Each row of a before or after table is a point. The points were changed in one or more steps. Then noise was added and the rows were shuffled. The steps act on columns, c1 being the first. Name the steps. A step turns or swaps two columns, mirrors them in a line or flattens them onto one, adds a multiple of one to another, or multiplies or shifts one. Angles are multiples of 10 degrees, from the lower column toward the higher: turns from -170 to 170, lines from 10 to 170 but not 90. Use the fewest steps. Two steps may share a column if one is a turn and the other turns, adds or multiplies; they go together, in the order done. Otherwise the lowest column goes first.
In the rows, zero is written as 128.

Before, 10 rows:
[[102 141]
 [173 138]
 [126 104]
 [158 171]
 [140 115]
 [165  91]
 [156 122]
 [ 95 102]
 [111 114]
 [ 63 106]]
After:
[[ 95  53]
 [110  89]
 [ 68   6]
 [172 214]
 [161 166]
 [156 216]
 [121 100]
 [139 133]
 [169 147]
 [102 103]]
Steps: add 1.5 times c1 to c2

Before (12 x 4):
[[170 126 156 195]
 [138 138 132  66]
 [143 180 148 108]
 [226 125  95 126]
 [ 99 104 174 121]
 [159 133 143 118]
 [139  97 147 193]
 [100 102 131 125]
 [ 47 218 156 173]
 [124 108 118 133]
 [148  72 120 110]
 [148 150 135 202]]
After, 12 rows:
[[158 115 210 204]
 [124 160 213 192]
 [ 95 141 129 125]
 [ 92 142 165 119]
 [168 143 221 193]
 [158 135 130 120]
 [137 120  69  67]
 [222 167  94 123]
 [125 187  99 110]
 [115 146 122 135]
 [161  89 128 103]
 [ 82  17 199 173]]
Steps: mirror c1 and c2 in the line at 10 degrees; add 1 times c4 to c3

Before:
[[134 106 121 119 138 119  87 168]
 [140 101 129 140 131 132 133 141]
 [127 140 119 122 174 123 143 146]
 [128 101 120 125 141 119 119 111]
 [142 117 127 114 123 122 141 109]
 [127 153 125 127 137 128 141 110]
 [117 108 130 123 121 128 146 119]
 [128 133 118 131 131 168 145 121]
 [131 107 108 118 125 118 141 116]
 [129 163 108 136 131 121 127 127]]
After (10 x 8):
[[129 160 122 127 135 128  81  74]
 [125 134 117 128 126 193  85 107]
 [134 103 133 117 122 128  85 101]
 [137  99 118 134 134 113  27 248]
 [142 114 130 142 123 118  80  71]
 [121 174 109 129 121 117  67 125]
 [139 101 112 131 115 113  82  92]
 [133 143  96 127 163 120  83 181]
 [117  93 127 140 131 135  73 168]
 [131  93 114 127 136 113  58  77]]
Steps: turn c1 and c4 by 90 degrees; multiply c2 by 1.3; turn c3 and c5 by 30 degrees; multiply c6 by 1.6; shift c7 by -60; multiply c8 by 3

Before:
[[160  87 131 140 132 110  88 176 158 152 161  96]
 [134 125 122 163 128  94 114 177 110 127  91 160]
 [143 173 108 109 140 121  66 124 142 183  86 103]
 [139 165 163 145 169 161 165 137 129 175 145  73]
 [144 112 162 143  88 156 135 130 152  93  78 122]
 [116 175  81 167 123 202 122 167 119  76 145 117]
 [139 120 191 131 112  87  65 101 120  74 116  91]
 [133  90 155 116 116  90 126 104  68 153 158 155]
 [124  73 145 185 114 124 142 157 124 161 114  71]
 [ 86 228 119  44 130 152  50 171 100 140 175 127]]
After (10 x 12):
[[145 110 158 146  91 157 124 128 148  75  76 125]
 [142 139 191 130 113  82 189  99 123  41 115  88]
 [ 85 249 117  44 127 154 168 167 103 148 177 126]
 [124  73 141 187 114 121 132 156 125 181 109  71]
 [121 171  80 167 123 203 111 166 116  47 144 116]
 [158 102 131 141 132 110 181 175 158 168 158  94]
 [144 193 110 110 140 123 166 125 140 212  81 103]
 [137  94 152 115 117  90 140 104  69 167 159 153]
 [133 132 122 165 128  92 140 177 109 125  92 160]
 [138 150 165 145 166 159  82 139 131 207 144  70]]
Steps: mirror c2 and c7 in the line at 170 degrees; multiply c10 by 1.6

Before, 13 rows:
[[120 111 113 110  54 189  99 106  87  81  90 162  93 115 160 127 154  91]
 [154 102 172 181 130 192  99 114 183 162 135 122 100 119  44  90  89 123]
 [176 193 162 163 145 220 176 110 127 177  97 138 107 144  57 167 102 121]
 [113 179 225 129 120 184  87 153 157 161 117 116 120 113  61 141  69 140]
 [139 105  98  72 149 163 105 162  64 137 118 130 120 139 209 102 228  94]
 [121 112 176 156 110 138 146 150 140 196 142 172 139 144  46 158  76 136]
 [163 124  50  91 120 154  68 129  54  35 119 120 129 132 155 113 114  99]
 [195  79 175 134  78 142  76 132 137 194 176 128 182  96 244 124 132 160]
 [144 115 205 137 169 168 127  92 183 132 104 131  89 142  50 207  89 127]
 [108 116  77 151 130 172  51 114  11 116  80 126  89 166 192 127 150 115]
 [205  59 196 143  61 150  67 176 101 154 156  97 209 158 224 128 186  72]
 [158 148 173 174 130 174 137 174 140  78 157 136  33 133  83 166 109 129]
 [115 113 118 118 106 175 106  96  44  78 113 119 150 170 160  91 182 175]]
After (13 x 18):
[[151 147  79 172 131 174 134 121 144 120 143 135  32 134  81 166  99 131]
 [ 96 181  38 128 120 186  86 156 158 161  89 114 120 113  61 140  78 142]
 [190  75  69 137  78 142  74 159 140 173 162 126 178 101 245 125 109 163]
 [172 108 161  73 151 165 104 146  66 149 127 129 118 140 213 102 217  95]
 [143 104  86 180 135 192  98 141 184 138 121 124  98 122  46  92  84 123]
 [226  61  52 142  59 150  67 163  98 166 131  98 209 161 224 130 155  70]
 [133 114 154 109  56 189  98  95  87  86  98 157  92 115 159 130 155  93]
 [115 116 191 150 131 173  52 119  10 113 100 130  88 165 193 125 157 114]
 [136 118 147 117 109 176 109  93  43  87 122 118 147 172 163  89 182 174]
 [164 194 104 164 150 221 174 144 128 148  89 136 105 143  58 167  88 120]
 [128 115  64 138 167 172 130 116 181 114  82 134  91 146  48 209  86 129]
 [153 123 205  93 123 157  66  85  51  72 149 120 129 132 155 109 100  97]
 [104 116  76 157 106 137 147 168 141 183 129 171 138 144  43 157  81 139]]
Steps: turn c1 and c17 by -20 degrees; mirror c3 and c11 in the line at 100 degrees; flatten c8 and c10 onto the line at 50 degrees

Before:
[[114 154 146 135  96 120   7 102 143 154 123 127 138  96 117 198 101 154
  118 147 111 165 121 119 146 124 136 173 136  89 108 144]
 [114 105 114 106 172 123 155 115 134 167 105 164 113 152 101 125 171 139
  126 101 159 192 139 158 112  93  71  81 144  96 183 130]
 [132 127 124  90 147 111 131 138 141 131 127 169  88 148 104 114 137 133
  142  77 167 183 153 121 135 132 109 136 124 123 164 139]
 [130 125  95 124 151 124 152  84 148 115 140  86 110 132 140 129 162 145
  163 142 141 100 141 127 104 177 174  87  98 153  95 123]
 [139 133 159  95 172 109 131 120 170 134 120 150 108 145 128  94 123 111
  141  67 170 158 150 135 107 105  72  85 116  82 158 137]
 [105 127  95  98 137 116 158 109 167 117 109 119 113 115 161  97 136 150
  121 127 123  95 124 102 146 144 143 103 102  95 134 135]
 [ 58 148 132 112 100 143  32 121 129 153 131 103 133 102 128 192  83 156
  115 109 123 182 136 106 102 141 121 142 157 124  77 151]
 [105 113 103 123 133 122 164 114 175 108 150 119 117 119 110 133 136 116
  150 132  91  93 145 110 125 125 167  84 103 151 116 108]
 [105 152  81 130 143  90 164  88 161 105 142 117 130 124 134 114 142 133
  165 136 139 113 125 112 153 161 135  67 112 167 119  93]
 [ 99 126 142 148 165 143  56 112 102 151 124 125 145  75 119 184  80 182
   96 104 118 188 139 132 130 107 126 127 141 127 132 152]]
After (10 x 32):
[[ 69 149  81 129 141  88 165 139 160 108 141 117 130 128 131 116 130 133
  165 137 140 171 127 110 151 111 105 237 112 167 115  98]
 [198 153 134 113 100 144  30 174 129 155 133 102 114 103 127 192 100 157
  119 109 123  99 139 106 104 117 129 156 155 127  78 152]
 [135 130 124  87 146 109 130 165 144 132 126 170 127 147 105 115 166 134
  139  76 172  84 151 118 132 122 141 115 123 119 164 141]
 [150 124 144 148 165 144  55 184 102 148 119 126 110  76 122 184  93 182
   93 105 117 100 142 126 128 141 142 150 139 130 134 152]
 [ 72 126  95 125 149 126 154 134 148 117 141  84 139 132 143 132 161 146
  164 141 143 179 145 129 105 114  59 192  96 154  98 125]
 [199 155 147 132  97 120   8 173 142 156 122 126 120  96 119 197 104 157
  115 149 112 126 123 120 144 137 123  63 141  90 111 144]
 [ 77 104 117 109 173 124 152 188 133 163 105 161 141 152 101 122 160 134
  126  98 158  98 142 156 116 132 192 209 145  96 188 134]
 [ 65 132 161  89 174 113 129 155 173 137 121 149 120 144 129  95 143 112
  138  68 169 112 147 134 102 125 187 187 113  83 161 136]
 [ 90 116 101 123 133 123 161 112 175 102 152 117 128 118 110 136 142 115
  149 134  93 158 143 110 124 143  99 210 103 152 119 108]
 [115 131  95  97 141 117 161 114 166 114 107 122 126 114 162  95 145 150
  118 130 122 163 125 101 148 123 111 182 107  98 132 132]]
Steps: multiply c28 by 2; turn c1 and c28 by -140 degrees; turn c8 and c22 by -130 degrees; turn c13 and c17 by -60 degrees; multiply c13 by 0.4; turn c26 and c27 by -150 degrees; multiply c26 by 0.7
